Rows are points. To make a cloud, some directions were put in groups of two or more. Within a group, all points are equally far from the middle, so they leave a hole (a ring in 2 directions, a hollow ball in 3). The other directions are filled evenly. Then the cloud was stretched, turned, moved and blurred a little. Count the holes, and give their numbers of directions, smallest first.
In the rows, 128 means zero.

Cloud (20 x 3):
[[117 142 119]
 [151 109 143]
 [105 127 107]
 [ 94 139 131]
 [101  86  98]
 [114 179 155]
 [184 166 174]
 [162 159 126]
 [ 95  82 112]
 [183 128 152]
 [128 168 144]
 [159 131 186]
 [159 158 156]
 [127 130 185]
 [154 112 162]
 [124 109 179]
 [ 93 126 122]
 [129 107 134]
 [155 110 182]
 [170 116 178]]
Holes: 0

Cloud (51 x 6):
[[140  93 160  70 107 133]
 [164 137 116 136 143 153]
 [111 146  99  65 121 156]
 [ 98 170 158  93  95  79]
 [106 106 128  67  95  88]
 [117  97 181 121 145 146]
 [153 150 119 125  73 142]
 [126 161  89  95 115  82]
 [144 125 185 104 133 155]
 [101 118  96  79 144 151]
 [102  91 144 153 146 135]
 [148 151 120 126 100 169]
 [170 135 140  90 157  96]
 [157 147 123 128  71 135]
 [122 168 150  60 101 143]
 [149  91 126 137 123 165]
 [177 147 102 113 114  87]
 [120  78 109 123  87 143]
 [ 79 141 153 110  75 127]
 [150 110 154 152  92  86]
 [ 75 117 163  98 100 144]
 [139 161 180 113 152 135]
 [178 107 106 106  83 111]
 [124  99 153  92 165 101]
 [163 157 145  68  91  95]
 [118  90 154  69  98 118]
 [145  90 105 105 134  78]
 [112  84 153 132  89 145]
 [114 145  88  91 110  79]
 [ 83 103 170 102 138 147]
 [171 139 109  90 134 163]
 [143  78 109 120 108 159]
 [146 142 159 131 103 165]
 [148 148 182 118 151 104]
 [109 115 100  77  99  80]
 [ 76 134 161 120 132  80]
 [151 145 160 132  71 113]
 [ 88 123 147  90 157  92]
 [124  96 157 152 104  80]
 [ 80 133 125 140 136 149]
 [150  98 157  71  96 114]
 [148 161  98 114 145 150]
 [ 87  95 137 132 107 158]
 [ 82 118 139 130  72 104]
 [151 161 131  65 137 157]
 [109 167 151  64 121 153]
 [160 153 100  79  91 145]
 [ 94 123 134  59  92 114]
 [ 92 123  99 125 129 160]
 [142 149 163 125  91 158]
 [153  81 109 116 100 153]]
Holes: 3 (2, 2, 2)

Cloud, 73 rows:
[[147 146  99 108 161 149 121 115]
 [ 85 131 112 101  76 121 140 133]
 [ 92 100 100 158 129 128 105 146]
 [153  95 153 102 116  87 123 195]
 [142 163 159 109 100 169 157 158]
 [105  95 141 119 155 170  88 143]
 [ 93  88  84  65 107 112 107 150]
 [111  77 109 141 157  87 151 108]
 [110 107 128 176 145  94  83 203]
 [119 104 133 126 133 169 128 143]
 [136 159 119 167 177 144 101 156]
 [169 145 166 130 141 132 128 104]
 [120 165  94 110  79  97 122 169]
 [107 145 156  87 155 149 156  76]
 [155 181  97 130 117 175 166 141]
 [136 161 138 140  93 145 163 110]
 [151 144 149  54  96  79 129 155]
 [ 82 106 125 177  93 111  55 113]
 [155 148 141 134 121 113  89 157]
 [175 158 121 161  66  91 116 130]
 [159 143 176 124 151  85 151 133]
 [143  97 120 166 180 175  97 152]
 [114 149 131 166 119  98 151 119]
 [129 115 164  73 156 145 119 157]
 [123 174 125 125 110 174  76 155]
 [151 101 131 138 145 116 134 185]
 [116 165 163  89 143 141 113 127]
 [ 77 116 106 124 133 130 107 151]
 [120  84 114 100 154 124 151 178]
 [ 86 118 101 125 164 162  99 136]
 [102 160  98 104 140 130 193 153]
 [100 142 119 141  76 156 136 110]
 [ 72 109 118  78 154 158 142 136]
 [112 175 108  75 158 108 158 145]
 [131  96 136 136 125 118  98 114]
 [ 90 106 106 115  96 145 100 112]
 [157 115  94 151 100 124  81 169]
 [129 120 143 149 127 134 107 182]
 [133 158 127 130 101 172 134 138]
 [121  99 140  80 131 147  89 139]
 [174  85 160 147 163 132 121 106]
 [161 151 168 143 113 102 125 199]
 [124 127 123 133 100 152 165 208]
 [141 180  81 154  99 173 109 159]
 [144 167  92 122 161 171  96 195]
 [107 146  93  95 144 178 116 180]
 [118 114  64  76 174 167 118 167]
 [109 123  90 167 125 174 115 166]
 [174 126 149 174 114 115  83 124]
 [110  76 113 144 118 175 176 153]
 [ 83 114  71 118 148 171 165 171]
 [126 159 110 159 152 158 113 133]
 [168 174 110 126 161 171 162 180]
 [106 138 152 146  93  92  96 103]
 [146 140 109 135 185 102  85 167]
 [ 74 132 144 121 149 170 106 180]
 [128 133  83 140 110  93 176 132]
 [ 86 159 165 132  98 103 148 186]
 [139 186  87 117 137 113 101 148]
 [107 130 151  93 139 140 114 138]
 [ 89 153 133 107 129 149 110 156]
 [146 175 105  77 154 106 125 168]
 [136 134  78  72 107 153 105 147]
 [135 108 120 140 134 145  60 105]
 [169 121  94  99 164 165 146 137]
 [134 110  94  85 137 106 141  76]
 [132 135  74  97 110 172 144 129]
 [145 107  80 125  73 182 107 123]
 [134 144 135 103 131 191  66  95]
 [153 173 122 115 110 169 145 132]
 [161 137 138 153 155 104 142 159]
 [102  93 156 179 169 142  79  89]
 [163 156 106 144 153  96 162 191]]
Holes: 0

Cloud, 103 rows:
[[119 158 143 182 123 112 122  92  88]
 [135 172 146 162 141  92 126  85 100]
 [140  80 123 123 185 137 117 173 100]
 [143 140 141 116  67 101 135 153 170]
 [158 117 172  80 133  76 119 107 121]
 [174 126 115 114 119  59 104 133 118]
 [125 150  69 156 112  94 114 139  93]
 [172 151 122 156 126 128  93 130  80]
 [163 122 105  82 109  68 143 110 140]
 [177 105 154 136 112 103 153  78 111]
 [ 84 114 106 144 103 129 124  72 119]
 [148  95 116 112 190 145 146 168  97]
 [137 102 121  92 165  75 156 136  90]
 [125 139 191  93 116 132  91 115  98]
 [125 118 174 133 134 148  67 152 153]
 [152 116  92  79 125 163 136 124 180]
 [ 95 101 144 139 121  57 144 157 133]
 [154 119 103  73 134 122 118 142  67]
 [128 124 186 103 104 169 108 138 103]
 [ 93 129 166 110 114 116 124 152 203]
 [136 101  98 149 190 117 100 143  90]
 [ 89 140 116  63 167 167 135 137 116]
 [ 93 172 137  80 151 149 105 172 112]
 [ 97 131  87  82 104 122 117 146  90]
 [ 69 147 158  90 166 136 139 173 134]
 [107 144 169 119 109 137  72 101 135]
 [155 125 175 128 114  81 121 171 103]
 [102 111 111 133 197  97 122 170 105]
 [109 170  99 139 167  91  81 112 138]
 [149 162 108 102 148 133 155 122 192]
 [129  98 120  64 180 126  90 125 143]
 [ 74 140 136  68 162  88 146 113 135]
 [ 65 130 159  70 147 118 140 165 138]
 [135 169 118 103 198  87 132 137 116]
 [149 156 152  91 127 160 159 120 178]
 [185 114 132 162 131 171 139 106 124]
 [148  85 119 122 164 114 151  66 137]
 [ 99 186 130  79 121 100 166 127 137]
 [130 110 152 179 107 149 102 124 176]
 [136 138 151 103  74 158 120 117 170]
 [102 145 114 178 173  90 132 122  96]
 [155 172 126 143 166  86 121  94 143]
 [139 173 140 114 122 140 167 117  71]
 [166  98 124 140 128 137  71 161 120]
 [118 160 151 154 155 146 124 189 137]
 [159 137 124 121 120  95  92 100 191]
 [ 84 154 137 107 132 169 132  83 140]
 [159 145 142 135  69 104  95 123 111]
 [112 180 154  83 140 129 109 177 102]
 [154 149 114  55 147 168 114 140 126]
 [139  68 129 148 188 140 134 141 104]
 [162 101 154 142 129  65 124 149 111]
 [152  91 111 133 187 146 127 127  76]
 [115 151 178  84  91 100 103 103 121]
 [138 164  94  55 116 127 142 129 106]
 [ 75 130 156 103 100 171 113 138 138]
 [159 143  84 148 137 155 141  78 143]
 [120 182 116 155  98  73 126 117 153]
 [170 158 135 158 130  77 157 119 137]
 [148 150 108 123 171 177 126 113 168]
 [145 139 163 126  86 164 148  86 134]
 [101 125  69 136  94 132 143 131 112]
 [127 158 176 135 174 146 128  92 133]
 [ 95 135  96 114 180  79 129  97 151]
 [129  85 152  81 188 116 107 112 133]
 [153 153 163  99 156 180 109 118 128]
 [131 103 172  96 103 161 136 174 141]
 [142 110 114  62 136  77 150 134 105]
 [ 72 156 128  74 147  80 108 117 121]
 [145  99 163  63 145 105 155  98 146]
 [175 152 133 107 136  65 105 104 132]
 [107 117  99 128 199 146 159 129 150]
 [ 84 137 156 120 139 120  98  72 112]
 [154 100 101 145 118  89  84 127 173]
 [129 155 143 148  83  76 118 135 177]
 [171 152 132 161 124 139 164  87 127]
 [ 83 118 101 102 115 172 127 103 116]
 [ 95 182 125 107 121  74 166 134 136]
 [177 138 139 100 178 156 153 145 101]
 [128 101 169 161 104  98 106 105  89]
 [118 100 124 103 146  99 148  75  81]
 [115  97 166 127 102 144 116  68 119]
 [143 109  84  96 106 143 159 118  91]
 [119  82 157  72 139 149 131 116  87]
 [141 111 191 167 146 155 132 126 102]
 [141 144 154 103  76  96 102 168 140]
 [185 100 127 115 139 158 150 119  81]
 [165  89 150 154 143  88 166 129 130]
 [ 80 130  96 139 142 129 104 190 112]
 [150 148 158 160 129  90  75 139 123]
 [ 78 161 108 152 126 112 129 111 181]
 [126 142 155 165  77 104 136  81 128]
 [151 150 138 144  78  85 149 114 169]
 [133 161 187 124 142 105 135 156  77]
 [103 123 177 117 126 119 121  62 117]
 [102 146 117 186 139 132 168 118 113]
 [115 107 103  83 182 110  88 103 145]
 [147 121 178 149 139 158 109 179 120]
 [ 97  92 128 112 177 169 116  98 102]
 [173  95 112 139 158 185 125 137 118]
 [116 108 165 138 137  79 111 165 182]
 [106 125 195  99 141  88 157 121  94]
 [144  86 169 165 150  91 146 101 125]]
Holes: 2 (3, 6)

Cloud (94 x 9):
[[179 147 122 118 117 170 130 112 169]
 [176 113 147 123 106 170 141 115 154]
 [160 135 129  70 164 134 121 120 111]
 [136 127  86  82 105 125 108 111 140]
 [148 113  89 162 111 112  86 109  72]
 [137 176 143 125  87 145 105 111 191]
 [103  78 158 142 116 123 140 153  65]
 [128 108 170 154 119 134 183 140 104]
 [108 133 136 158 143 140 138  89  60]
 [142 105 118 132 163 155 154  91 100]
 [124 148 100 132  60 130 128 139 131]
 [109 147 146  94  97 178 125  89 122]
 [113 105 149  68 141 135 129 164 107]
 [ 95 164 135 148 105 113  94 121 180]
 [113 160 170 144 104 166 114  85  84]
 [118 184 155 105 107  88 100 163 129]
 [127  67 179 154 160 115 125 116  71]
 [126 169 172 153 182  97 138 157 163]
 [152 164 108 147 101 148 159 154 154]
 [125 110 165 104 192 150  96 145 169]
 [113 103  94 100 127 177 114 149 118]
 [177 106 121 155 149  97 129 180 114]
 [150 119 154  81 186 124 124 162 103]
 [124 145 180 117 150 117  79  77  81]
 [112 118 167  79 156 111 165 140 170]
 [109 154 111 136  79 136 115  80 155]
 [ 75 142 139 132 170 169 131 109 151]
 [149 102 144 111 189  80 101 123 162]
 [129 138 149  86 117 134  77 121  62]
 [104 108 182  97 152 149 133 167 145]
 [169  88 176 147 171 125 134 113 142]
 [145 136 189 124 198 125 100 135 107]
 [ 80 118 159 160 122  88 107 151 114]
 [146 139 157 174 147 126 114 184 164]
 [123 167 169 113 171  70 124 183 130]
 [120 102 146 151 113 110  88  61 134]
 [141  78 148 143 172 145 151 138  87]
 [112 100 133 178 163 124 108 127  60]
 [133 114  83 159 138 174  91 118 146]
 [154 184 102 154 115 144 144 134 144]
 [103 164 156  82 119 163 131 151 125]
 [116  79 132 132 161 150 107 171 154]
 [150 158 105 123 139 190  73 132 153]
 [131 141 190 143 112 170  93 145  95]
 [159  80 132 132  84 132 134 130 149]
 [134 158 138 106 122 150 182 140 168]
 [140 158 148  90  97 114  91  86 146]
 [133 124 148 115 155 102  44  97 108]
 [133  74 167 157 175 118 132 136  71]
 [157 109 188 116 135 109  71 101  97]
 [125 148  92 150 161  80 147 114 135]
 [121 117 193 131 150 167 131 160 138]
 [ 93 117 156 139 139  50 147 120 113]
 [112  86 116  80 122 155 127 124 111]
 [137 114  75 105 114 146 121 154 160]
 [109 124 141 141 135  68  70 152 131]
 [105 119 106 112 159  74 137 189 120]
 [124 156  86  88 150 143  88 154 108]
 [128 101 143 100 190 107  81 159 154]
 [147 158 145  81 111  88 124 136 171]
 [129 170 101 150 107  90 102 124  75]
 [130 140  74 103 148 104 104  99 148]
 [132 102  99 126  85 167  89  95 110]
 [139 101  92 129  79 117  98 133  88]
 [125 111 141 129  96  94 142 167 173]
 [ 67 105 170 123 147 129 131 115 141]
 [ 87 133 104 105 168 173  94 121 130]
 [103 178 184 121  93 121 115 117 134]
 [148 115 171  96  95 151  95 103  94]
 [152 171  89  99 129  96 120 162 135]
 [162  61 152 155 160  95 106 111 101]
 [103 153 152 180 100  97 102 102 127]
 [185 101 177 149 141 106 134 111 138]
 [115 178 144  97 111 106  96 164  95]
 [ 99 124 136 117 207 132 131 100 148]
 [113 174 183 101 125  84 112 107 146]
 [148 113  79 171 156 123 111 137 115]
 [106 117 153 126 187  67 164 119 111]
 [ 92 162 158 156 115 137  88 154 156]
 [ 97 151 167 108 193 123  99 173 150]
 [142 161 143  92  83 103 117  98 135]
 [139 156 152 147  86 150  95  76 167]
 [101 100 145 161 145 154 169 106 114]
 [138 118  75 136 169 102 127 167 132]
 [ 91 169 144 129 100 122 109  85 164]
 [153 164 176 158 127 130 108 161  83]
 [115 130 105 121 161  78 151 186 163]
 [139 119  90 150  87 153 131 164 134]
 [135 176 141 146 126 186  93 159 123]
 [132 117 188 140 150 122  68  87  80]
 [145 161 190 122 174  83 147 133 135]
 [135 157 100 175 106 103 124 114  88]
 [116  73 153  99 157  98  86 131 133]
 [137 130 151  92 179 119 173 142 106]]
Holes: 3 (3, 3, 3)

Cloud:
[[126 146 140 127 153  65 166  65 158]
 [125 156  76 115 124 122 181 126 168]
 [139 157  72 153 105  97 152  99 125]
 [175 149 171 134 135 139 171 151 124]
 [119 103  77 112 158  95  75 116  95]
 [190  92 148 162 171 136  86 159 124]
 [ 85 161  86 122 137 103 144 147 165]
 [136 151 154 136 115 166  94 106 114]
 [154 137 107 144 142 164 156 194 122]
 [110 104  59 152 104 132 122 167 112]
 [179 118  72 153 172 116 101 134 140]
 [141 102 158 194 125 134 122 115 176]
 [176 100  80 129 130 103 156 129 137]
 [157 119  68 144 176 146 142 139 118]
 [180  93 121 133 169 154 116 120 180]
 [105 100 153 149 131  83 138 147 118]
 [175 108 156 136  89 121 112 159 130]
 [101  94 133 143 140 100 110  73  69]
 [108  57 127 130 138 132  94  76 118]
 [186 135 143 128 159 106 147 118  79]
 [135 151 146  78 135 135 141 128 182]
 [111 130  76 102 149  73  98 111 111]
 [ 69 115 122 107 176 103 117  96 152]
 [ 99  85 155  92 143 103 137  98 184]
 [142 102 186 109 142 116 162 123 198]
 [124 152  75 105  99 105 109 148 170]
 [101 129 151 123  68 134 136 139  91]
 [178 120 137 149 170 163 101 158 171]
 [190  85 142 134 156 102 135 153 202]
 [142 103  65 137  87 100 138 119 116]
 [ 91 188 103 129 146 118 144  91 106]
 [120 114 143 170  92 146  83 117 101]
 [136 158 101 127 170  97 155 119 211]
 [140 162 118  95 132  88  81 109 145]
 [127 124 137  97  65 161 103 105 100]
 [ 91 133  82 142 103 151  95 159 148]
 [108 117 102 121 130  66 110 110  80]
 [177 134 104 163 157 113  70 137  94]
 [155 117 134 162  96 119 173 120 166]
 [101 107 149 100 142 114 109  79  71]
 [127 162 101 149 108 145  95 116 179]
 [121 185 134 108 147 100 128 154 164]
 [143  78 121 141 110 102 162 145 127]
 [188 118 111  91 163 151 163 138 119]
 [123 133 114 113 167  77 153 157 119]
 [101 184  98 130 124  88 135  88 126]
 [145 118 168 136 152  64 145 157 159]
 [123 149 148 103  91  97 143 132 103]
 [161 119 109  99  95 153 131 183 145]
 [ 64 140 132 150 122 121  91 105 111]
 [ 89 113 152 127 174  67 129  66 140]
 [167 138 138  94 137  89 131  72 178]
 [ 85 147 143 126 121  80 147 146 154]
 [161 115 110  70 156 156 130 146 104]
 [177 133 152 155 155 159 151 162 156]
 [ 77 109 119 138 144  92 151 139 163]
 [129  99  98 157 128 154 158  77 134]
 [206 101 124 111 131 145 148 133 145]
 [153 167 142 119 157  73  89 104 133]
 [121  96 153 166 119 134 159  95  88]
 [136 136  88 136  80  91 148 111 171]
 [ 97 135  80 121 139 131  84 179  78]
 [146 110 172 174 131  88 107  87 121]
 [132  63 135 178 160 115  95  83 134]
 [103 135  73 154 129  92 148 158 130]
 [170  87 121 184 154 120  53 108 151]
 [158 116 122 190 166 117 142 151 142]
 [134  92  87 136 188 124 115 124 162]
 [130 167 163 138 122  95 136 132 105]
 [179 137 141 115  94 128 124 118 196]
 [130 155 148  93 133 141 182 139 165]
 [ 82 146 140 138 123 144  78 107 150]
 [115 182 117 132 184 101 107 107 127]
 [110 137 139 145 131 144  99  73  70]
 [191  94 133 157 149  84 142 106 156]
 [146 134 156  82 101 136 122  88 149]
 [194 130 142 117 100 158 128 103 104]
 [ 85 130 150 148 148  84 130  51 141]
 [105 112  91 146 129 177 139  82 123]
 [131 113 125 145 158 154 156 189  88]
 [119 133 119  81  97 135  82 115 141]
 [123 101  71 156 179 137  98 130 120]
 [174 100 138  82 131 107 115 120 118]
 [119 127 100 148  77 158  96 148 156]
 [151 136 115 134 104  84 157 131 214]
 [105 142  86 155 136 185 130 127 112]
 [124 198 104 132 140 116 153 102 125]
 [117 130 113  97 154 138  86 179 123]
 [132 100 165  95 109  79 124 114 155]
 [155 151 122  73 127 115 118 149 129]]
Holes: 1 (8)

Cloud, 94 rows:
[[140 106 113 107 121 181  58 125  79]
 [163 129 123  72 176 137 107 140 110]
 [165 125 140  70 127 126 150  71 146]
 [ 95 171 139 168 169 144 129 146 131]
 [ 92  96 148  82 161 136  65 121 140]
 [148 158  85 100 177 197 111 124 114]
 [143  74 119 162 175 124 133 162 117]
 [ 86  77 113 119 195 166 110 172 139]
 [133 111 156 115 221 121 108 163 135]
 [101 148  96  99 188 181 117 183 151]
 [123 161 110 142  96  96 147  85 127]
 [ 76  87 123 138 147 169 146 146 116]
 [101 176 150 128 113 130  94 120 144]
 [174 136 111 169 159 137 120 133 138]
 [ 84 128 108 112 187 168 139 116 117]
 [117 124 192 125 142  96  98 136 101]
 [ 99 113  67 106 157 117 138 117 143]
 [139  62 146  95 122 112 142 166  78]
 [102  62 150 149 137 162 139 183  85]
 [125  90 149 110 191 147 161  85 124]
 [124  87 101 124 121 165 155 170 181]
 [135 131 158 159 192 127 118 110 123]
 [127 109 165 184 173 132 117 155 129]
 [104 144 103 174 163 118 134  91 149]
 [163 162 117 171 151 156 120 141 146]
 [100 159 160 130 181 117 149 134  93]
 [144 151 128  81 121 161  84  88 155]
 [147 119 151 123 168 195 123 117 101]
 [101 153 138 121 196 127 123 103 130]
 [165 158 149 125 175 164 135 104  83]
 [120 139 130 154  88 125 120 158 155]
 [147 135 185 132 137 152  69 165 104]
 [122 120 168 121 166 171  48 123 122]
 [ 81  90 115 132 165 181  99 140 114]
 [136  89 104 143 168 188  96 141  92]
 [ 95 145 145  99 107 181 147 154 114]
 [110 134  92 120  88 168 106 140 111]
 [147 152 144 121 102  97 133  92 182]
 [116 125  87  69 122 138 109 123 144]
 [113 140  93 170 120 155 181 122 126]
 [115  98 154 144 148  65 122 161 114]
 [118 138  80 171 131 162 119 120 170]
 [144 182 118  84 157 138 124 135 112]
 [101 132  71 161 167 142 112 168 159]
 [ 90 135 130 169 115 133 101 167 152]
 [160 107  90 135 150 125 101  98  87]
 [ 97  55 153 160 116 113 128 138 154]
 [ 95 121  83  67 160 120 114 141 143]
 [ 94 129 151  78 139 106 135 100 161]
 [130  86 162 120 159 181 110  80 140]
 [ 98 100  92 102 121  97 156 106 146]
 [143  82 141 162 107 157 110 150 103]
 [126 103 186 144 165 158 127  86 152]
 [142  99 191 129 141  85  96 141 140]
 [ 98 160 143 155 100 122 102 135 141]
 [ 89 129  92 125 108 124  83 167 125]
 [ 93 164 113 188 161 146 113 124 110]
 [125 116  67 110 165 157 149 173 151]
 [149  87 140 101 190 149 153 120 119]
 [ 84  66 149 139 105 115 138 152 115]
 [104 168 137 159 163 140 148 118 155]
 [155 142  89 128 131 106 110 182 110]
 [143 110 129  88 107 172 128  88 167]
 [125  67 132 161 132 136  70 124 145]
 [147 128  96  92 163 160 159 193  87]
 [158 116  83  89 135 141 158  86 123]
 [ 98 142 132 134 142  87  66 115 161]
 [143 118 105  86 125 182  63 132 120]
 [ 88 142 160 134 153 150 104 136 176]
 [141 117  74  92 114 124 147  81 146]
 [109 162 142 150 153 155 138 116 182]
 [152 185  98 153 142 127 129 129 116]
 [ 89 126 181 160 126 119 126 153 161]
 [137 138 131  84 136 169  78 152 165]
 [111 134 184 149 158 178 109  99  96]
 [137 177 149 118 112 182  99 113 126]
 [108 148 162 169 180 160  98 106 112]
 [102 143 153 187 130 153  56 108  90]
 [163 131 133  72 160 133  66 107 132]
 [118  79 117 135 159 186  71 151 100]
 [111  99 194 163 159 131 137 120 169]
 [137 145 165 188 157 165  99 103  92]
 [103 174 105 154 134 102 125 101  96]
 [ 95 125 114 145  97 109 106 124 155]
 [136 152 112 141  84 120 107 130 125]
 [100 156 175 145 121  90 139 103  79]
 [110 144  92 106 162 198 125 169 134]
 [100  86  97 110 171 122 148  80 124]
 [133 161 130  89 149  98 107 150 178]
 [120  86 160  81 142 124 127 107  84]
 [103 130 129 167 102 134 131 160 165]
 [ 99 107  71 129 173 110  90  99 125]
 [159 123 128 184 104 164 163 122 124]
 [ 93 141 129  90 124 169 106 119 156]]
Holes: 3 (2, 2, 2)
